Rows are points. The points of each table are mixes of a few directions, plus a little noise. Count the directions of each table, and those that both share. Where both have some left over, give the other angles between the two spaces (their principal angles), to ten degrees, smallest first.

First (6 x 2)
[-0.046 0.057]
[-0.010 0.014]
[0.034 -0.039]
[0.017 -0.019]
[-0.016 0.022]
[0.025 -0.031]
Second (7 x 2)
[0.007 -0.044]
[-0.009 0.054]
[-0.003 0.020]
[0.010 -0.061]
[-0.001 0.007]
[0.005 -0.030]
[-0.008 0.051]
Directions: first 1, second 1, shared 0; angles 30

First (4 x 3)
[0.008 -0.046 -0.051]
[0.045 0.021 0.025]
[0.000 0.013 0.014]
[-0.051 0.013 0.012]
Second (4 x 3)
[0.023 0.006 0.008]
[-0.005 -0.018 -0.021]
[-0.077 0.003 0.000]
[0.059 0.009 0.013]
Directions: first 2, second 2, shared 2

First (5 x 4)
[0.026 -0.006 0.014 0.020]
[0.049 -0.002 0.005 0.023]
[-0.039 -0.002 0.006 -0.011]
[-0.089 0.003 -0.005 -0.039]
[0.052 0.008 -0.020 0.006]
Second (6 x 4)
[-0.040 0.012 0.043 -0.020]
[0.007 -0.010 -0.049 -0.021]
[-0.013 0.004 0.011 0.026]
[0.053 -0.016 -0.050 -0.024]
[0.001 0.003 0.019 0.075]
[-0.008 0.006 0.023 -0.039]
Directions: first 2, second 3, shared 1; angles 30

First (7 x 6)
[-0.010 0.027 0.005 0.014 0.001 0.001]
[0.023 -0.093 -0.027 -0.039 0.002 0.019]
[-0.020 0.070 0.012 0.047 0.019 0.028]
[-0.029 0.013 -0.011 0.026 0.003 0.042]
[0.013 0.052 0.022 0.015 0.014 -0.018]
[0.026 -0.045 -0.004 -0.034 -0.005 -0.019]
[-0.002 -0.025 0.004 -0.031 -0.035 -0.050]
Second (7 x 6)
[0.019 -0.012 0.007 0.008 -0.020 0.015]
[0.022 -0.015 0.000 0.026 -0.031 0.008]
[-0.029 0.027 0.029 -0.091 0.068 0.022]
[0.011 -0.006 0.002 0.008 -0.013 0.005]
[0.015 -0.009 0.003 0.014 -0.017 0.007]
[0.024 -0.010 0.016 -0.002 -0.019 0.026]
[-0.061 0.026 -0.055 0.035 0.029 -0.080]
Directions: first 3, second 2, shared 0; angles 60, 80

First (7 x 8)
[-0.027 -0.030 -0.046 -0.038 -0.051 0.007 0.065 -0.028]
[0.016 0.021 0.031 0.040 0.045 -0.008 -0.039 0.041]
[-0.026 -0.028 -0.050 -0.020 -0.032 0.002 0.076 0.004]
[0.009 0.006 0.046 0.022 0.010 -0.001 -0.048 -0.003]
[0.019 0.022 0.013 -0.006 0.017 0.000 -0.035 -0.013]
[0.037 0.044 0.001 -0.021 0.031 -0.002 -0.046 -0.021]
[-0.028 -0.034 0.007 0.022 -0.020 0.001 0.030 0.019]
Second (10 x 8)
[0.011 -0.001 -0.009 -0.008 -0.009 -0.015 0.020 0.004]
[0.014 0.028 0.011 -0.021 -0.026 0.013 -0.023 -0.022]
[0.025 0.024 -0.003 -0.003 0.033 0.002 0.027 0.013]
[0.009 -0.024 -0.026 0.007 0.015 -0.038 0.061 0.030]
[-0.082 -0.059 0.015 0.085 0.110 0.039 -0.034 0.036]
[-0.043 -0.022 0.017 0.015 -0.018 0.023 -0.061 -0.020]
[0.007 -0.001 -0.005 -0.030 -0.074 -0.018 -0.011 -0.026]
[0.020 0.032 0.009 -0.009 0.013 0.015 -0.003 -0.004]
[0.024 0.035 0.010 -0.025 -0.023 0.012 -0.015 -0.020]
[0.014 -0.012 -0.019 -0.012 -0.022 -0.033 0.038 0.008]
Directions: first 3, second 3, shared 0; angles 30, 40, 50

First (10 x 11)
[-0.015 -0.008 -0.034 -0.003 0.004 -0.045 -0.010 -0.062 0.007 -0.032 0.023]
[0.025 0.022 0.039 0.003 0.011 0.020 -0.012 -0.018 -0.011 0.017 0.006]
[-0.037 -0.001 0.016 0.005 0.048 0.009 -0.023 -0.049 0.006 -0.033 -0.040]
[-0.019 -0.007 -0.036 -0.028 -0.013 -0.063 0.026 0.002 -0.044 -0.032 -0.014]
[0.027 0.000 0.004 0.027 -0.025 0.019 0.016 0.029 0.022 0.049 0.019]
[0.019 0.001 -0.008 -0.030 -0.021 0.013 -0.006 0.060 -0.011 0.002 0.020]
[0.023 0.003 0.030 0.044 -0.006 0.051 0.012 0.029 0.034 0.059 -0.005]
[0.011 0.006 0.002 0.020 0.000 -0.004 -0.005 -0.049 0.014 0.013 0.024]
[0.025 -0.003 -0.012 0.025 -0.016 0.027 -0.011 -0.002 0.057 0.031 0.054]
[-0.055 -0.013 -0.008 -0.060 0.020 -0.029 0.009 0.065 -0.071 -0.068 -0.091]
Second (8 x 11)
[0.016 -0.052 0.055 0.085 -0.001 0.018 0.038 -0.024 0.050 0.017 -0.039]
[0.011 -0.020 0.017 0.000 -0.001 -0.004 0.001 -0.003 -0.003 -0.025 0.000]
[-0.012 0.004 0.021 0.006 0.025 0.001 -0.007 -0.029 -0.006 -0.012 -0.028]
[0.050 -0.035 -0.043 0.001 -0.077 -0.003 0.028 0.085 0.034 0.024 0.074]
[0.022 -0.016 -0.012 -0.023 -0.027 -0.010 0.001 0.031 -0.004 -0.019 0.035]
[-0.055 0.076 -0.026 -0.041 0.051 -0.001 -0.039 -0.035 -0.041 0.013 -0.025]
[-0.012 0.018 -0.010 0.007 0.007 0.005 0.000 -0.003 0.004 0.024 -0.007]
[-0.021 0.026 -0.002 -0.035 0.026 -0.008 -0.025 -0.021 -0.031 -0.023 -0.010]
Directions: first 5, second 3, shared 2; angles 90

First (9 x 12)
[0.016 -0.016 -0.025 0.008 -0.006 0.051 0.012 -0.032 0.014 -0.013 -0.018 -0.013]
[0.040 0.010 -0.036 0.018 -0.048 0.091 -0.033 -0.054 0.012 0.006 -0.032 -0.017]
[0.020 0.031 0.009 0.009 0.028 -0.006 0.028 -0.016 -0.009 0.049 -0.009 -0.005]
[-0.026 0.005 0.009 0.014 -0.027 0.052 -0.021 0.062 0.004 -0.062 -0.024 -0.034]
[-0.001 -0.019 -0.007 -0.008 0.005 -0.011 0.007 -0.013 0.004 -0.005 0.010 0.009]
[-0.018 -0.001 0.031 -0.012 0.079 -0.085 0.068 0.022 -0.012 0.027 0.023 0.015]
[-0.007 -0.037 -0.008 -0.029 -0.010 -0.061 -0.018 -0.021 0.001 0.000 0.040 0.042]
[0.011 0.060 0.029 -0.001 -0.018 -0.042 -0.040 0.016 -0.026 0.063 0.010 0.013]
[-0.031 -0.032 -0.001 -0.003 -0.005 0.011 0.000 0.037 0.010 -0.062 0.000 -0.010]
Second (10 x 12)
[0.061 0.110 0.022 0.018 -0.019 -0.009 -0.038 -0.037 -0.034 0.138 -0.012 0.007]
[0.000 0.030 0.012 0.011 -0.002 0.011 -0.003 0.024 -0.008 0.009 -0.015 -0.015]
[-0.014 -0.023 -0.001 -0.003 0.006 0.004 0.007 0.011 0.008 -0.032 0.002 -0.003]
[-0.006 -0.036 -0.015 -0.011 0.002 -0.007 0.008 -0.013 0.008 -0.025 0.009 0.009]
[-0.004 0.034 0.016 0.014 -0.001 0.015 -0.004 0.029 -0.008 0.005 -0.015 -0.019]
[-0.018 -0.028 -0.006 -0.005 0.004 0.001 0.007 0.009 0.008 -0.038 0.003 -0.002]
[-0.008 0.030 0.018 0.014 0.000 0.016 -0.001 0.035 -0.008 -0.002 -0.016 -0.022]
[-0.028 0.004 0.016 0.011 0.007 0.022 0.011 0.057 0.001 -0.046 -0.017 -0.028]
[0.042 -0.042 -0.041 -0.029 -0.009 -0.048 -0.012 -0.115 0.005 0.061 0.042 0.062]
[-0.026 -0.079 -0.026 -0.018 0.009 -0.007 0.021 -0.005 0.022 -0.073 0.017 0.011]
Directions: first 4, second 2, shared 2

First (11 x 14)
[0.002 -0.015 -0.013 0.017 -0.003 -0.025 -0.006 0.015 -0.010 -0.006 0.004 -0.005 0.011 0.006]
[0.034 0.015 -0.016 0.009 -0.027 -0.023 0.023 0.016 -0.031 -0.027 0.000 0.003 0.023 -0.024]
[0.016 0.004 -0.037 -0.041 -0.026 -0.042 0.028 -0.015 -0.017 -0.002 0.017 -0.010 0.035 -0.024]
[-0.010 -0.052 -0.039 0.005 0.022 -0.025 -0.013 -0.005 0.021 -0.049 -0.016 0.022 0.035 0.006]
[-0.003 0.015 0.042 0.031 0.016 0.057 -0.014 0.013 0.010 -0.010 -0.026 0.018 -0.034 0.005]
[0.022 0.031 -0.032 -0.072 -0.045 -0.043 0.050 -0.028 -0.030 0.033 0.038 -0.030 0.028 -0.035]
[0.032 0.033 0.018 0.016 -0.020 0.014 0.021 0.017 -0.029 -0.012 -0.008 0.008 -0.004 -0.022]
[-0.032 0.047 0.090 0.032 0.012 0.062 -0.036 0.025 0.008 0.106 0.020 -0.043 -0.093 0.049]
[0.013 0.033 0.034 -0.019 0.003 0.072 0.017 -0.022 0.011 -0.027 -0.034 0.036 -0.017 -0.028]
[-0.037 -0.057 -0.016 0.029 0.034 -0.023 -0.044 0.009 0.030 -0.006 -0.001 -0.002 0.003 0.040]
[-0.040 -0.056 -0.030 -0.010 0.032 -0.027 -0.030 -0.018 0.038 0.000 0.003 -0.001 0.016 0.027]
Second (10 x 14)
[-0.063 0.009 -0.099 0.076 -0.033 0.044 0.001 -0.001 -0.008 -0.031 0.015 0.041 -0.037 -0.012]
[0.008 0.001 0.014 -0.008 -0.006 -0.011 -0.015 -0.007 0.002 0.002 0.004 0.002 0.001 -0.003]
[-0.010 0.009 -0.004 0.011 -0.026 -0.007 -0.030 -0.020 -0.001 -0.004 0.016 0.023 -0.014 -0.011]
[0.007 0.006 0.012 -0.006 -0.018 -0.014 -0.026 -0.017 0.000 0.000 0.011 0.014 -0.004 -0.007]
[0.041 -0.040 0.041 -0.050 0.117 0.022 0.133 0.085 0.006 0.024 -0.072 -0.110 0.069 0.047]
[0.012 -0.001 0.018 -0.013 0.000 -0.009 -0.008 -0.003 0.004 0.003 0.002 -0.005 0.006 0.002]
[0.006 -0.001 0.011 -0.008 0.002 -0.005 0.000 0.000 0.001 0.003 -0.001 -0.004 0.004 0.002]
[0.015 0.004 0.033 -0.022 -0.008 -0.022 -0.027 -0.016 0.001 0.008 0.008 0.003 0.004 -0.004]
[-0.041 0.003 -0.067 0.053 -0.010 0.036 0.019 0.009 -0.005 -0.018 0.002 0.018 -0.019 -0.003]
[0.018 0.008 0.040 -0.024 -0.025 -0.030 -0.049 -0.029 0.002 0.007 0.017 0.014 -0.002 -0.009]
Directions: first 4, second 2, shared 0; angles 70, 90
